Each row of a before or after table is a point. One or more steps were done to the points. Then noise was added and the rows were shuffled. The steps act on columns, c1 being the first. Name the steps. A step turns or swaps two columns, mirrors them in a line or flattens them onto one, adds a multiple of one to another, or multiplies or shifts one. Angles are multiples of 10 degrees, from the lower column toward the higher: turns from -170 to 170, lines from 10 to 170 but not 90. Use the fewest steps. Two steps may share a column if one is a turn and the other turns, adds or multiplies; they go together, in the order done. Otherwise the lowest column goes first.
(in the rows, 128 means zero)

Before (11 x 2):
[[111 111]
 [121  82]
 [135 105]
 [152 113]
 [175 163]
 [104 160]
 [ 91 149]
 [144  89]
 [190 150]
 [164 212]
 [178  75]]
After (11 x 2):
[[103  90]
 [116 182]
 [105 114]
 [131 104]
 [ 92 108]
 [ 90 189]
 [162 135]
 [172 120]
 [ 98 137]
 [ 60 122]
 [160 217]]
Steps: mirror c1 and c2 in the line at 70 degrees

Before (12 x 6):
[[113  77 163 119 116  71]
 [ 71 103 158 114 182 105]
 [172 156  60 127 106  50]
 [185 114  75 194 148 106]
 [179 145 148 121 126 147]
 [166 182 155 135 112 159]
 [168  81 182 131 153  56]
 [140 144 125 148  93  44]
 [153 125 146 146 190 135]
 [157 174 102  95 139  37]
 [170 104  87  91 119 122]
 [125 166 163 116 108 141]]
After (12 x 6):
[[150 213 153 140 105 144]
 [120 184 160 113 146  77]
 [146 120  93 155 180 126]
 [113 152 106  69 184 103]
 [132 201 143 168 186  82]
 [193 150  77 184  98 116]
 [120 110 144 176 144 144]
 [118 117 166 125 143 166]
 [ 95 219 103 158 115 175]
 [136  95 157 162 140 183]
 [127 205 102 172  63 158]
 [ 90 133 108 170  90 105]]
Steps: swap c1 and c4; turn c2 and c6 by 90 degrees; turn c3 and c5 by 50 degrees

Before (10 x 11):
[[135 130 113 188  98 142 155 143 141  96 170]
 [ 91 115 103 205 118  97  88 176 176 176 120]
 [231  92 103 109 139  98  86 133 170 132  67]
 [ 92 148 115 104 231 183 132 112 169  82  74]
 [146  91 104 120 126  72 108 159 166 143 123]
 [116 143 123 109  90 142 110 146 140 158 159]
 [ 89 129 149 112  90 120 100 185  46 131 127]
 [ 88 105 125 135 103  95  84  95 151 119  87]
 [117  92 149 215 191  76 105  87 130 130 100]
 [118  57 144 141 114 173 104 125 157 105 165]]
After (10 x 11):
[[141  47 146 126 123 103  84 126 161 110 147]
 [152 117 111 159 170 140 130 149 189 137 174]
 [ 59  97 113  97  19 177 156 110 154  77  84]
 [121 150 103  90 189  62 110 158 142 143 115]
 [152 144 102 119 176  96  96 179 190 212 106]
 [169 126 121  97 168 146  93 143 110 148 145]
 [ 65 126 108  82 221  78 126 135 143 126  48]
 [ 77 142 153 173  26  69 119  84 186 172  92]
 [177 132 151 179 198 122 107 189  62 121 117]
 [169 136 129 117  50  91 107  96 147 123  75]]
Steps: turn c1 and c5 by 120 degrees; add 1.5 times c8 to c5; turn c2 and c6 by 50 degrees; turn c4 and c10 by 30 degrees; turn c4 and c9 by 50 degrees; turn c7 and c11 by 30 degrees

Before (11 x 20):
[[ 94 109 154 139 107  78 208 136 141 138  80 153  88 144 100 148  95 129
  225 113]
 [158 124  93 158  83 136 124  97 154 153 178 141  97 141 181 122  78 120
  109  61]
 [ 91  72 128 177 139 132  73  69 152 179 167 122 143 159 180 123 100 159
  140 101]
 [154 112 151 145 145 136 159 204 106 106 101 124 156 147  65 121 144 192
  121   8]
 [160 141  77 162  91  87 117 178 133 157  88 111 168  83 117  21 123 149
   99 154]
 [182 183 155  77  87  60 101 114 124 171 133 109 114  92  77  63 138 153
  111 157]
 [ 91  47 116  99 113 109   7  92 158  64  91 115  76 152  91 202 171 156
  166 129]
 [148  97 129  86 110 159 145 125 177 173  91 186 190 166 109  73 144 112
  163 187]
 [ 98 166 122  88 117  95 110 124 112  59 123 133 152 167 137  97 137  76
  150 101]
 [118 133 126 184 165 177 118 123 143 129 115  96 100 152  69 136 124 129
  110 146]
 [171  93 180 103 114 136 211 131 110 122  89  97 130 109 106  60 157 122
  104  90]]
After (11 x 20):
[[ 95 163 134 139 105  73 210 136 144 135  82 153 104 145 117 148  99 134
  225 166]
 [162 133  70 155  90  84 115 144 141 150  82 116 142  78 141  21 121 154
   97  85]
 [ 91 191  90  97 114 104   3 111 160  65  94 114  86 156  70 202 181 156
  164 161]
 [174 155 170 108 116 133 214 129 108 117  89  98 156 112 105  60 160 119
  105 151]
 [101 105 125  94 118  96 109 130 112  59 115 133 162 166 161  96 138  73
  155 133]
 [ 96  97 164 171 141 131  76 104 153 183 165 120 155 160  58 127 101 162
  137 139]
 [116 177  82 181 164 175 120 125 140 130 115  96  95 158 151 132 121 134
  107 134]
 [151 192 102 136 146 140 154 156 105 103 100 131 226 147 135 117 145 195
  122 204]
 [159  82 129 160  80 133 124 119 158 153 174 136 151 135 106 118  79 123
  112 199]
 [185 155 122  73  83  59 100 124 122 172 138 110 100  97 199  59 136 135
  106 122]
 [144 152 115  93 108 153 151 132 180 170  91 181 139 168 106  69 142 104
  163  40]]
Steps: add 0.7 times c15 to c3; turn c2 and c15 by 110 degrees; turn c4 and c18 by 10 degrees; multiply c8 by 0.4; mirror c13 and c20 in the line at 160 degrees

Before (10 x 48):
[[141 200 105 136 122 128 114 156 163 121 136 128 175 210  87  96 108 110
  128  75  71 186 142 205 134  82 120 153 144 101 147 130  89  81  58  39
  181 161 149 114 136  74 141  94 114 145 146 128]
 [125 116 166 125 118 130 137 116  33 121  65 126 163 111 114 125 138 125
  139 179 172 163 118  89 167  72 128 126 136  92 104  89 117 173 202 105
  110  99 147 206 169 143 155 130 140  82 108 154]
 [164 100 161 123 125 143 169 103  53 147  75 120 129  91 127 141 122 179
  145 128 163 158  97  53 102  90 105 136  88 106 130  89 131 165 148  84
   86 136 130 158 167 135 118  94 153  86 132 139]
 [161  82 171  69  75  63 113 118 132 133  75 129 128 132 124 188  74 107
   78  40 116 113 168 138 117 144 152 109 165 123 193 125  98  25 176 133
  117 182 139 218 124 111 128 139  93  76 154 134]
 [128  97 144  64  96  61 103 143 126 114  91 140 140 121  96 152  74 120
   86  16  97 112 136 147  86 191 150 161 165 120 133 171 112  82 102 128
  115  93 145 171 132  68 132 165 116  70 147 131]
 [160 162 183  87 104  20 104 125 136 160 153 160 139 116 140 155  84 169
   87  94  77 150 170 131  83 199 177 121 170 123 174 170 120  65 178 124
   84 165 152 210 154  91 166 157 101  69 181 143]
 [ 81 241  71 108 153 154 129  86 159 184 133 144 186 171 138 113 102 139
   95  29  94 212 132 182 154 154 138 141 109  72 161 174 106  96 109  67
  195 156 114  65 103 105  81  83 159 129 142 129]
 [163  99 166 108  72  54  99 146 126 178 145 176 116 121 159 160  79 112
  100  63 111 120 206 190 125 177 183  95 127  98 185 177  92  52 133 166
  101 128 162 197 171 112 140 135 108 100 170 130]
 [167 153 169  94 142  97 129 143  56  93  55 103  94  87 119 115 129 189
  121 138 170 112  59  62 159 120 154  77 154 115  94  58 164 144 129 117
  110  93 137 174 165 140 167  88 187  65 101 185]
 [178 117 112 147 131 119 121 106  52  71  92 131 121 124 134 116 101 197
  115 190 155 141 116 108 116  93 128 145 140 143  90  90 182 151 162 124
   93  62 144 175 146 162 123 113 134  81 109 213]]
After (10 x 48):
[[124 132 141  73  88  68 104 102 124 110  87 140 143 119  95 151 135 117
   93  20  93 108 135 156  90 241 148 159 151 113  76 172 105  84 103 126
  116  92 151 174 132  70 135 166 107  75 145 128]
 [158 126 178  91 103  16 106  93 144 167 155 157 135 114 146 156 155 176
   88  89  71 151 170 127  82 243 174 124 168 129 105 167 126  66 189 124
   87 160 154 209 145  97 169 154 109  61 183 142]
 [148 130 103 135 119 129 116 123 167 126 131 126 174 215  84 100  73 110
  125  76  67 183 154 200 137  80 117 156 150 100  82 133  91  87  55  40
  180 161 149 124 141  77 134  88 102 145 144 131]
 [165 131 166 102  73  45 100 106 119 179 150 179 114 122 155 160 133 110
  105  65 102 118 205 188 124 225 182  90 135 100 128 175  95  50 135 162
   99 123 159 198 172 111 141 144 111  94 167 138]
 [168 133 162 130 124 138 172  61  51 145  73 118 134  93 132 141  89 179
  145 124 166 169 103  56 102  81 104 130  77 107  71  89 133 165 147  84
   84 138 128 163 170 140 120  97 156  90 122 139]
 [164 127 167  67  69  51 119  74 129 132  77 134 137 134 124 189  94 106
   79  33 107 115 169 137 110 179 157 112 170 124 133 124 101  25 180 133
  114 176 134 219 120 110 135 141  98  82 157 130]
 [ 82 136  76 116 155 153 127  44 162 180 131 143 187 180 135 114 131 135
  100  25  93 213 131 185 148 182 141 144 119  76 103 172 108  96 110  66
  199 162 107  70  99 102  79  83 162 130 144 134]
 [181 134 120 148 134 122 124  63  49  71 101 133 121 128 126 114  74 198
  118 192 153 151 112 110 116 105 128 148 137 142  30  97 182 150 170 121
   95  64 147 170 147 169 115 118 131  83 101 216]
 [166 119 167  91 149  96 127 103  64  97  53 105  98  84 118 117 123 193
  119 138 171 107  60  59 153 116 145  70 159 119  32  53 172 143 127 114
  114  96 147 174 167 132 163  88 171  57  94 181]
 [128 122 175 124 119 131 133  75  30 118  69 135 165 112 120 131  91 120
  134 179 172 159 128  96 167  45 129 126 130  83  42  93 119 169 211 111
  107  97 142 209 168 153 146 127 128  86 112 157]]
Steps: multiply c2 by 0; shift c8 by -40; multiply c26 by 1.6; turn c17 and c26 by -30 degrees; shift c31 by -60
